Every row gives one point. The points of each table are mixes of a few directions, plus a little noise. How many directions does each table use, and how many do they share? Where both have some left over, give the other angles between the two spaces (their principal angles), to ten degrees, smallest first.

First (4 x 3):
[[-91  15   7]
 [  2  13  -7]
 [ 39 -28   8]
 [ 51  -1  -8]]
Second (7 x 3):
[[ 44  -1  -6]
 [ 72  -2 -11]
 [-95   2  15]
 [-43   1   7]
 [ 45  -1  -7]
 [ 29  -1  -5]
 [-51   1   8]]
Directions: first 2, second 1, shared 1

First (8 x 8):
[[ 16 -13 -25   5  -1  -6 -20 -45]
 [ -7   5  10  -2   0   2   8  18]
 [-11   8  17  -3   1   4  13  30]
 [  0   0   0   0   0   0   0   1]
 [  2  -1  -3   0   0  -1  -2  -5]
 [ 16 -12 -24   5  -1  -6 -19 -43]
 [-35  27  53 -11   2  12  43  95]
 [ 19 -15 -29   6  -1  -7 -23 -51]]
Second (8 x 8):
[[ -3  -9  11  -7  -2 -13  -2 -14]
 [ -9 -26  33 -22  -8 -39  -7 -43]
 [  7  19 -24  16   6  28   5  31]
 [ -4 -12  14 -10  -3 -17  -3 -19]
 [-11 -30  37 -25  -9 -44  -8 -49]
 [  9  25 -32  21   8  37   6  42]
 [  3   7  -8   6   2   9   1  11]
 [  9  26 -32  21   7  37   6  43]]
Directions: first 1, second 1, shared 0; angles 70

First (8 x 11):
[[ 20   1  27  14  27  11  17   8  11  -7  29]
 [-33   7  32 -24 -23  13 -17 -17  30  25 -49]
 [  7  -8  75 -23  34  40  44  -5  76  50 -41]
 [ 12  -3  11   3  15   7  14   5  10   3   8]
 [ -1   6 -48  18 -18 -26 -27   3 -51 -37  35]
 [  3 -14  17 -21  14  16  32  -1  37  39 -38]
 [ -1  15 -26  30 -16 -22 -38   4 -50 -52  54]
 [ -7  -4 -88   3 -34 -41 -25   3 -62 -23   5]]
Second (11 x 11):
[[  6  -3  13  -4  -1  -1  -4  -1   9   3 -14]
 [ 73 -33  10 -10  -3 -46 -28  15   9   4 -69]
 [-22   7 -31   8   2   7  18  -2 -20  -6  36]
 [ -9  -2  32 -17   8  20  19  -6  37  29 -28]
 [-65  29  28  -2   4  52  25 -19  22  13  34]
 [ 28 -30  48 -41  19  12  36   0  72  67 -95]
 [ 21   8  40  12 -19 -23 -62   0  -4 -33 -12]
 [-75  28 -40  10  10  47  50 -13 -18   1  78]
 [ -3   8 -37  19 -10 -15 -17   4 -41 -34  44]
 [ 26  -3 -16  13 -11 -31 -34   6 -30 -30   9]
 [ 19 -10 -47  10  -2 -24  -2  10 -34 -17  17]]
Directions: first 3, second 3, shared 2; angles 80

First (10 x 18):
[[ 20  21  19   4 -11   0   7 -15 -43  10 -28   7 -11 -40 -37  -7 -29  18]
 [ -6  10  -6  16  -3 -11  -5   6   0   8   8   1  10  15   7   0 -17   3]
 [-36   8 -29  47   5 -33 -26  23  43  18  36 -11  35  76  43   3 -19  -1]
 [-29  41 -40  37   4 -34 -23  52  15  16  49   4  24  74  58  -5  -7 -12]
 [ 20 -15  20 -31   6  20   7 -21 -13  -8 -36  -4 -30 -49 -31  -7  34   2]
 [-26  34 -39  24   5 -26 -18  52  16   9  49   5  18  67  58  -4   5 -17]
 [ 15 -30  16 -43  24  21  -9 -24  12  -8 -52 -20 -47 -48 -28 -18  87  -3]
 [  3 -32  16  -5  -5  13  12 -29  11  -9  -9  -4   8 -15 -19  14 -19   7]
 [ 21 -29  10 -64   6  40  26  -3  -6 -36  -4   8 -31 -43  -4   6  59 -24]
 [ 18  -8  32  15 -30   9  29 -41 -36   0 -12  13  23 -38 -47  21 -95  26]]
Second (11 x 18):
[[  9 -39   7  36  35 -29 -51 -12  46  30  10 -39  43  85 -23 -20  11  19]
 [ -8   3 -13 -12 -14  -5  11 -11 -11  -1 -14  22 -21 -27 -11  -1  -7  19]
 [-15  65  32  64  -1   5 -14  15 -13  19 -39 -47   5 -32  31   6 -31 -34]
 [-17  18  10 -14   6  31   8  13  13 -19 -32 -24 -37 -54  42   9  55 -46]
 [  2 -18   4   1 -30 -13  20 -55 -22  10 -30  31  -6 -42 -61   5 -68  60]
 [ 26   6  -1   8  11  -3  -7  42 -12  -2  70   1  50  77  18  -1 -15 -22]
 [ -5  -3  -5  12 -17 -21   2 -33 -12  16 -22  19  -4 -17 -39  -4 -44  46]
 [ 15   5  23 -24   3  46  26  30  -9 -36  25 -12   5 -17  40  23  21 -62]
 [-25  -5 -38 -35   0 -12  -1  -2  17  -3 -20  24 -51 -22   7 -14  60  17]
 [ 15 -24  -7   4  -8 -23  -2 -22  -9  13  20  24  26  34 -44  -5 -47  45]
 [  4  -7 -11 -39  15  23   8  35  13 -28  32   1 -10  14  40   3  65 -42]]
Directions: first 4, second 5, shared 3; angles 50
